Each row of a before or after table is a point. The points were changed in one or more steps. Then noise was added and the rows were shuffled. The steps act on how far a point lies along the listed directions, d1 being the first. What was done? A step turns or swaps two directions, mirrors them in a line or flattens them onto one, adds a multiple of one to another, or multiplies one. Angles are multiples of 10 degrees, from the lower direction toward the higher: turns from -170 to 170, lines from 10 to 170 but not 90. Use the fewest steps. Two steps may share a direction if one is a turn and the other turns, adds or multiplies; they go together, in the order done. Otherwise the lowest direction goes first.
In the rows, 128 means zero.

Directions:
(1): [159 174]
(2): [ 82 159]
Before (10 x 2):
[[107  85]
 [125 153]
 [146 151]
 [112 145]
 [136 128]
 [125 131]
 [145 163]
 [136 154]
 [ 92 137]
 [ 89 113]]
After, 10 rows:
[[ 78 172]
 [165 171]
 [ 26 111]
 [137 183]
 [110 188]
 [ 25 166]
 [157 203]
 [ 94  38]
 [150 125]
 [118 135]]
Steps: multiply d1 by 2; multiply d2 by 3

Directions:
(1): [139  74 168]
(2): [ 86 154 175]
(3): [181 160 157]
Before, 8 rows:
[[168 169  98]
 [122 142 130]
 [ 99 100 151]
 [128 110 128]
 [ 93  96 174]
 [187 149  81]
 [229 144 101]
 [110 129  62]]
After (8 x 3):
[[121 134 127]
 [134 171  71]
 [196 183  53]
 [125  99 169]
 [101  99  68]
 [156 164  49]
 [123  96 197]
 [137 115 134]]
Steps: turn d1 and d3 by 40 degrees; add 0.3 times d2 to d1

Directions:
(1): [82 89 92 91]
(2): [ 68 177 142 136]
(3): [118 118  84 192]
(4): [106  81 181 154]
Before, 9 rows:
[[101 190 154  82]
 [104 141 161 166]
 [123 129 122  98]
 [105  69 137  85]
 [169 192 192  77]
 [114  92 160 149]
 [110  89 166 138]
 [184 240 180 113]
 [ 83 165 198 171]]
After (9 x 4):
[[159 148  86 113]
 [169 147 157 158]
 [234 110 109 132]
 [203 145 195 185]
 [156  75 158 141]
 [190 129 109 125]
 [112 110 133 124]
 [146 142  81 109]
 [ 94 125  89  94]]
Steps: add -0.3 times d1 to d4; turn d2 and d4 by 160 degrees; multiply d3 by 0

Directions:
(1): [111 172 162 197 112 158]
(2): [133 150 136 142 218 106]
(3): [ 74 110 116 159 115  59]
(4): [ 91  68 108 150 155 180]
(5): [138  82 212 124 129 116]
Before (13 x 6):
[[146 149  97 122 171 139]
 [ 99 110 141 146  89 107]
 [100  59 149 163 115  99]
 [140 192 133 154 176 160]
 [152 155 134 136 145 152]
 [159 186 150 150 163 160]
 [164 153 111 130 198 177]
 [ 84  76 130 145  92 118]
 [ 99 149 143 101  71  94]
 [ 91  38 105 153 104 192]
 [106  79 173 130  69 116]
 [120  91 164 103 119 113]
 [ 89  55 124 160 113 117]]
After, 13 rows:
[[143 158 179 142  92 121]
 [121 119  65 117 154 125]
 [146 128 157 124  98  47]
 [ 89  93 145 155  66  42]
 [159 134 177 130 115  59]
 [142  87 153  67 150  92]
 [ 78 205 129 246 148 196]
 [ 88 183 145 246 150 205]
 [137 135 170 117  85  79]
 [ 88 118  70 176 177 141]
 [143 144 168  78  96 162]
 [143 115 211 123  98 110]
 [108 144 127 186 140 166]]
Steps: multiply d1 by 3; turn d2 and d5 by -30 degrees; turn d3 and d4 by -100 degrees

Directions:
(1): [111 128 146  43 104  91  92  91]
(2): [ 93  75 142 161 127  63 172  98]
Before:
[[ 87 126 148 136 123 138 143 121]
 [104 122 141  93  99  90 110  92]
 [176 121 132 151 121 127 154 126]
 [141 159 131  61 125 166  71 124]
 [161 165  92 227 160 222 150 198]
 [135 143 111 142 132 149 123 137]
 [150 160 119  99 116 163 112 157]
 [126 118 135 140 128 119 144 108]
 [105  93 140 248 151 107 224 157]
 [148 131 116 206 148 123 147 157]]
After (10 x 8):
[[135 143 108 145 132 149 122 139]
 [118  93 123 207 149 131 171 133]
 [133 134 133 112 118 128 124 105]
 [ 89 132 152 113 115 143 128 119]
 [181 140 133 111 112 136 129 124]
 [137 196 148   3 106 165  61 140]
 [176 203 101 136 141 248  84 192]
 [166 183 119 101 125 148  78 153]
 [136 123 118 175 135 142 159 161]
 [ 98  99 139 136 107  78 142  95]]
Steps: swap d1 and d2
